Each row is a point. The last column is the point's height on a tilted bowl or saddle (a function of degree 2), plus a little noise. Along how many of its main directions does it bend up, bend down or stay straight?

Points:
19; -19; -23; -3
21; 56; 7; 24
-1; 36; 26; -2
20; 1; -57; 21
-28; 35; -15; 21
11; 34; 48; -25
9; 4; -70; 24
10; 72; 7; 21
13; 37; -29; 34
-75; 28; -20; 7
22; 22; 55; -40
42; 39; 11; 18
-7; 11; 25; -14
11; -17; -31; 5
-75; 45; -57; 11
113; 45; 16; 14
40; 17; -75; 22
55; 20; 123; -159
Directions: 0 up, 2 down, 1 straight

Points:
-29; 43; 34; -43; -36
55; 6; 9; 21; 47
-28; -66; 15; -23; 46
-38; -34; 39; 65; 88
35; 42; -46; -72; 30
23; 8; -47; 2; 23
-48; -9; -10; 35; 33
-64; -20; -19; -43; 21
13; 101; -24; 10; 55
-22; 35; -20; -55; -9
-44; 33; -33; -9; 18
14; -62; -85; 74; -36
-5; 13; -15; 17; 20
24; -57; -95; 32; 0
2; 43; 89; 42; 96
-33; -1; -69; -57; 43
-45; -80; 11; 40; 68
-5; -11; -80; 62; -5
-32; 18; 9; -15; 4
-61; 44; -9; 20; 39
48; 27; -50; 16; 34
-37; 44; 38; -5; 5
Directions: 3 up, 1 down, 0 straight

Points (43 x 7):
63; 32; 41; 11; 17; 49; 36
-64; 57; -41; 11; 67; 13; 33
-40; 12; -37; -37; 38; 2; -7
-13; -13; 7; 26; 2; -9; 1
28; 66; 0; 21; 46; 7; 43
-43; -8; 8; -1; -34; -55; -29
34; -15; 6; -25; -30; -52; -39
-73; 2; -7; 26; 7; -29; 0
-56; -47; -16; 37; 90; -5; 39
37; -13; 15; -8; 8; 60; 24
-38; 43; 6; 57; 25; 21; 50
-60; -49; -30; -44; 54; 15; 26
39; -23; -9; 32; -18; -73; -54
-27; -10; -19; 7; -10; 16; -18
-20; -16; 28; -69; 56; -19; 44
19; 10; 12; 15; 28; -67; 2
25; -65; 31; 17; 12; -90; -18
68; -19; 27; -17; 4; -52; -10
-57; 78; 31; 81; -56; 6; 47
-27; -36; -101; 70; -53; 27; -106
-41; 49; 38; 72; 23; 91; 79
15; 22; -20; 5; 11; -57; -19
65; -31; 41; 23; -28; -37; -14
-81; 19; 36; 12; -17; -59; -5
-2; 98; 18; -20; 81; 9; 42
54; 66; -5; 6; 28; 33; 33
78; -62; -57; 70; -22; -31; -126
-23; -6; 32; -18; -34; 52; 21
107; 53; -12; 5; -47; -10; -33
-69; 50; 11; 36; -18; 69; 22
-64; -10; 6; -15; -38; 62; 12
-61; 9; 11; -37; 55; -5; 21
0; 54; 46; 81; -33; 26; 53
-50; 15; -15; 7; -31; -37; -38
-37; 37; 15; -43; -35; 0; -34
32; -110; -69; -33; 30; -27; -74
71; -33; 34; -17; 8; 1; 20
-56; 5; -59; -12; 0; 56; -24
-10; 45; 26; -19; -70; 17; -36
39; 66; 57; 31; -35; 136; 34
-54; -48; -28; 23; -31; -1; -32
-78; 41; 66; -2; -51; 22; 6
-52; 4; 56; 45; -13; 22; 54
Directions: 2 up, 1 down, 3 straight

Points, 67 rows:
-14; -34; -81; 16; -9; -44; -2; 8; 12
-73; -17; 1; -48; 48; -66; 87; 27; -34
21; 21; -84; -66; -54; 36; 30; 7; 41
130; 23; -51; -70; 10; 22; 21; 28; -28
18; 31; -51; -11; 28; -12; -8; -11; -8
-40; 30; -44; -68; 1; 46; 31; -17; 48
2; 23; 75; -64; 45; 72; -38; -21; -10
-44; 23; -1; 53; 19; -14; -49; 43; -32
-10; 6; 41; 36; -6; 13; 25; 21; -17
-40; 18; -14; -62; 44; 14; 22; 59; 3
-26; -27; -44; -28; 100; 76; 18; 24; 6
-87; 12; 3; -10; 161; -21; 94; -9; 2
11; -32; -46; -72; -2; 3; -14; 15; -40
-5; -59; -12; -49; -41; -71; 18; -38; 6
-3; 42; -44; -16; 38; 35; -21; 14; -14
-38; -68; 27; -9; -17; 7; 39; -5; -44
-37; -4; -50; 26; -20; 101; 62; 5; 24
55; 51; -28; 37; 21; -74; 37; 13; 19
30; 52; -21; 5; 72; 17; -28; 0; -36
-29; 13; 5; -11; 56; -1; -18; -22; -35
43; 11; -12; 10; -65; -3; -19; 83; 85
46; 25; 65; 4; 27; 71; 3; -46; -18
3; -18; 37; 83; 25; 25; 54; 29; -80
0; -31; -14; -61; 54; 32; 12; 39; -41
-44; -24; 21; -72; 37; 7; 32; -94; 31
7; 62; 27; -24; -111; 37; -6; -55; 51
2; -17; -18; -25; 37; 20; 0; -54; -16
2; 94; -10; 25; 25; -31; 43; 26; 31
-57; -41; 5; 72; 10; 61; -20; 15; -46
14; 4; 2; -40; 11; -23; -17; -3; -35
25; 10; 26; -35; 12; -9; 38; 45; -23
0; -26; 56; 44; 24; -14; 39; 64; -50
-19; 16; -9; 10; -5; 24; -61; 25; -39
-77; -106; 57; 29; -5; 35; 63; 60; -33
-5; -7; 75; -38; 10; -51; 27; -15; -22
-43; 11; -33; 29; 22; 71; -68; -39; -50
-20; -9; -9; 8; -2; -75; -19; 64; -7
-57; 23; 32; -33; 1; -44; 3; -4; 1
21; -71; -38; -8; 24; -11; -46; -41; -32
-34; -44; 37; -52; 122; -6; -11; 25; -139
-40; 1; -54; 27; 18; -18; -10; -48; 7
51; -11; -56; 16; 45; 37; -26; 15; -24
15; -6; 30; 0; -14; 2; 38; 27; -16
-72; -16; -28; 0; -35; 9; 31; 45; 8
36; -2; 54; 17; 13; -40; 5; -31; -16
-71; -54; -84; -14; -83; -19; -66; 14; -74
-14; 13; -70; 95; 35; -140; -8; 79; 68
78; -34; -60; 3; 38; -63; 0; 41; -14
74; -34; 53; 15; 24; 2; -13; 17; -60
-28; -52; -6; -13; -7; -1; 24; 36; -22
-17; 26; -7; -51; 23; -24; -82; -31; -86
58; -45; 23; 59; 26; -3; -17; 67; -19
7; -14; -11; -75; -30; 75; -49; -15; -32
-7; 55; -50; -24; 17; -56; 57; 48; 8
25; 28; 5; 47; -75; 18; 8; -12; 20
-74; 37; 4; 27; -7; -51; 66; -43; 48
-70; -64; 19; 29; 15; -57; 51; -8; -51
-64; -22; 56; 6; 30; 3; 28; -87; 10
-1; 50; -79; 35; 12; 8; 69; 62; 23
-21; -58; -44; -37; -49; 0; 8; -51; -10
96; 46; 60; 3; -10; 46; -72; -27; -2
-37; 22; 12; 83; -7; -49; -5; -70; 56
26; -36; -22; -55; 58; -30; 49; 43; -87
-39; 3; -28; 31; 41; -36; -42; 63; -51
83; -17; -24; 23; 1; -83; -18; -46; 88
22; -11; -12; -28; -22; -36; -38; 20; -13
-66; 26; 54; 17; -5; -104; -10; 104; 40
Directions: 3 up, 2 down, 3 straight

Points, 61 rows:
-83; 2; -50; 30; -39; -36; -15; 10; -21
1; -16; -3; 66; -77; 19; 96; 61; -93
-68; -1; 26; -11; -10; 14; 44; 52; -43
-34; 44; 16; -27; 17; 14; -47; -25; 7
-20; 56; -41; 45; -19; 16; -50; -84; 74
10; 52; 27; -14; 0; 71; 65; 50; -15
48; 3; -83; -16; -8; -46; 25; -21; 26
-26; -26; -13; 44; -9; 45; -34; 55; 2
17; -5; -17; -38; -1; -11; 78; -17; 18
-8; 18; -46; 34; -25; 47; 18; -1; 34
-31; 47; -52; -5; 14; -39; -6; -7; 24
-15; -19; 69; 31; -45; -25; -6; -33; -41
59; 18; 34; 7; 47; -25; -8; 10; 3
-19; -30; 24; 5; -28; -29; 25; 39; -21
-66; -20; -34; -39; -19; 0; 21; 9; -9
66; -41; 38; -40; -1; 4; -39; 59; -10
37; -35; -45; -88; -9; 47; 38; 4; 43
-14; 51; -89; 82; -6; 27; -25; -52; 123
-65; 29; -32; -47; 10; -1; 28; -31; 18
-27; 3; -15; 55; 104; -26; 40; 25; 18
4; -44; -22; -34; -71; -30; 36; -89; -18
59; -50; 77; 37; -16; -68; 8; -7; 5
-14; 12; 47; -61; -33; -21; 21; -7; -19
-29; 54; -68; 28; -31; -21; 6; -16; 25
53; -29; -74; 24; 45; 13; -36; -11; 59
-15; -41; 13; 89; 32; 5; 53; -3; 13
66; 15; -8; 5; 26; 58; -12; 23; 14
46; -31; 85; 56; -18; 16; 28; -61; -23
44; -65; -34; -7; 15; -79; -36; -5; 62
5; 54; -35; -44; 18; 46; -21; -17; 66
16; -11; 4; 32; -66; -15; -28; -27; -4
31; -10; -32; 20; 27; 19; -57; -16; 46
39; 20; -36; 36; -115; 56; -43; 3; 26
10; -40; -55; -79; -14; 45; -26; 12; 34
-46; -53; -55; 58; -44; 45; -12; -47; 8
-5; 46; 9; 13; 4; 17; 22; 9; 4
-35; -35; -74; 7; 7; 35; -31; 15; 24
-51; -22; -3; 66; -41; 48; 0; -21; -18
-41; -13; 41; 84; -35; 75; 54; -45; -37
-29; 52; 24; 22; -35; -10; 36; -21; -33
-102; -7; 22; -18; -37; 38; 61; 34; -77
-6; -51; -44; -50; -6; 30; 56; 0; 16
-14; 26; -49; 1; -6; 19; 28; 53; 22
45; -11; -23; -62; -25; 5; -33; 143; 79
12; -15; 64; -45; -32; 16; -3; -6; -36
-2; -40; 41; -20; 45; -4; 9; -85; 57
-60; 40; -137; 47; 18; 40; -36; 43; 77
32; -73; -9; -50; 44; 52; 30; -69; 63
99; -2; 7; 0; -77; 46; 3; -30; -32
18; 68; -15; 21; -39; 82; -22; -24; 64
-51; -3; 47; -70; -34; -63; -22; -105; -31
69; -24; 22; 54; 30; 43; -29; 10; -6
-15; -4; -2; -24; -13; -23; 17; -9; 4
85; -9; 31; -9; 50; 0; -9; 42; -15
149; 2; 33; 54; -35; -35; 51; -79; -5
42; 0; -11; 43; 64; -48; 25; 4; 42
27; -67; -36; 12; 50; -2; -43; -26; 50
-26; 52; -30; 75; 58; -74; -12; -54; 66
-89; -55; -25; -28; -15; -26; -44; -57; -23
0; -46; 79; -15; 9; -82; -113; 69; 67
-51; -13; 44; -3; 2; 95; -46; -19; -45
Directions: 3 up, 5 down, 0 straight
